Each row is a point. Each copy is the shape, with its points in the same order, turned, moved and blurred by noise. Say if it was mirrored as well.
In the rows, 128 means zero.

Shape, 6 rows:
[[146 190]
 [118  90]
 [152 155]
 [120 191]
 [121  73]
 [136  99]]
Copy 1 (6 x 2):
[[ 76 170]
 [176 129]
 [114 172]
 [ 72 142]
 [193 125]
 [166 148]]
Copy 1 is: only turned
Copy 2, 6 rows:
[[193 139]
 [ 91 158]
 [160 156]
 [180 113]
 [ 74 172]
 [100 173]]
Copy 2 is: mirrored
Copy 3:
[[142 203]
 [128  93]
 [154 170]
 [106 197]
 [136  81]
 [144 110]]
Copy 3 is: only turned
Copy 4 (6 x 2):
[[105  68]
 [136 164]
 [127  94]
 [ 83  82]
 [148 177]
 [146 148]]
Copy 4 is: mirrored

Shape, 9 rows:
[[132 162 117]
 [ 64 152 133]
 [135 112  98]
 [140  74  66]
 [ 91 159 191]
 [113 158 106]
 [200 116 196]
 [125 158 175]
 [111  94 169]]
Copy 1:
[[153 137 105]
 [144 199 145]
 [139 108 160]
 [142  83 197]
 [ 95 198  99]
 [158 141 116]
 [ 47  96  74]
 [112 163  87]
 [ 84 153 148]]
Copy 1 is: mirrored
Copy 2:
[[125 170 155]
 [ 97 113 175]
 [165 138 141]
 [217 111 136]
 [ 65 121 142]
 [133 154 164]
 [112 159  39]
 [ 86 145 116]
 [122  87 107]]
Copy 2 is: mirrored

Shape, 11 rows:
[[113 103  71 140 133  76]
 [109  65 116 124 137  76]
 [ 84 158 117 114 127 115]
 [110 117 134 164 109 197]
 [125 151 202 187  76  99]
 [140  92 129 115 119  81]
 [129 114 107 144 162 126]
 [214 101 167 159  71 191]
 [157 179 125 156 106  84]
 [144 175 127 166  71  66]
 [107 150 141 127  91 124]]
Copy 1:
[[133  42 135 157 169  51]
 [111  68 179 153 130  67]
 [ 87 101 108 135 185 109]
 [141  96 152  77 147 172]
 [111  83  86 157  72 165]
 [128 102 142 158 116  69]
 [153  89 155 157 172 116]
 [203 140 144  81  74 163]
 [153  96  65 167 137 110]
 [147  68  48 154 111 100]
 [101 103  93 126 138 123]]
Copy 1 is: only turned
Copy 2 (11 x 6):
[[100 141 106 141  92  86]
 [ 65 117 122 112 111 118]
 [113 132 148 193 111 141]
 [155  80  77 157 128 186]
 [163  25 181 135 140 119]
 [ 90 116 132 114 145 100]
 [131 143 112 114 108 138]
 [177  60  66 110 220 129]
 [170 113 148 157 135  74]
 [151  72 168 165 127  52]
 [133  91 135 190 134 132]]
Copy 2 is: mirrored
Copy 3, 11 rows:
[[124 140 204 153  99 139]
 [162 147 184 140 147 154]
 [122  92 141 150 124  93]
 [ 85 163 145 146 186  50]
 [ 70  98 134  60 189 125]
 [128 144 151 143 146 162]
 [125 168 155 132 119 101]
 [ 31 207  99 131 215 123]
 [ 64 112 130 105 108 139]
 [ 48  86 154  98 125 153]
 [ 95  98 136 140 160 105]]
Copy 3 is: only turned
Copy 4:
[[127 103 101 135 145  83]
 [146  73 118 118 175 114]
 [ 87 152 116 138 141 136]
 [162 163 118  80 108 168]
 [181 178  91 178 178 190]
 [153  99 137 155 162 122]
 [124 109  96 117 103 144]
 [249 138 165 130  92 195]
 [139 153  93 203 117 136]
 [162 169  89 212 139 121]
 [125 171 127 152 142 148]]
Copy 4 is: mirrored

Shape, 13 rows:
[[125 146 107  82 126  91 127 106]
 [135 146  76 164 182  89 169 163]
 [ 89 150 142  68 169 112 193 123]
 [100 142 130 153 139 118 178 173]
 [145 138  98 114 141 132 179 128]
 [122 127 195  68 179 164 130  90]
 [134  82  92 153 122 154 175 101]
 [146 119 145 185 124 104 135 131]
 [113 147 166 164 124  92  94  97]
 [193 148  87 149 131  96  94 113]
 [ 64 178 146 160 136 178 178  24]
 [149 184 146  87 101  84 199 194]
 [140 109 125 176  81 161 128 235]]
Copy 1:
[[148 117 173 114 157  96 105 129]
 [ 96 210 146 132 192 101 125 162]
 [118 113 163 112 202 168  72 128]
 [113 170  92 145 186 139 102 134]
 [121 161 148 107 143 133  85 143]
 [ 71  67 180 131 142 174 106  91]
 [108 145 101  89 112 145 127 176]
 [ 89 153  87 134 144  92 146 113]
 [ 95  95 114 155 171  67 143 118]
 [112 165 164 132 117  38 138 123]
 [ 57  48  96 138 139 125  52 198]
 [155 186 120 112 197 114  36  70]
 [161 210  62 186 118 144 130  97]]
Copy 1 is: mirrored
Copy 2:
[[131  92 132 105 150 130 137 107]
 [118 131  54 186 120 103 120 101]
 [200  89  83 120 138 169 142  81]
 [168 150  68 148 119 142  94 127]
 [157 144 111 145 149 120 125  81]
 [184 122 160  89  82 191 165  81]
 [177 191 124 135 141  89 162 122]
 [149 150 124 143  86  97 102 151]
 [132 117 122  84  69 106 110 149]
 [ 72 127 152 149 119  80 120 108]
 [202 170  89  15  81  89 136  68]
 [173  92 113 166 164 163  34  96]
 [129 219 110 169 135 163  59 182]]
Copy 2 is: mirrored
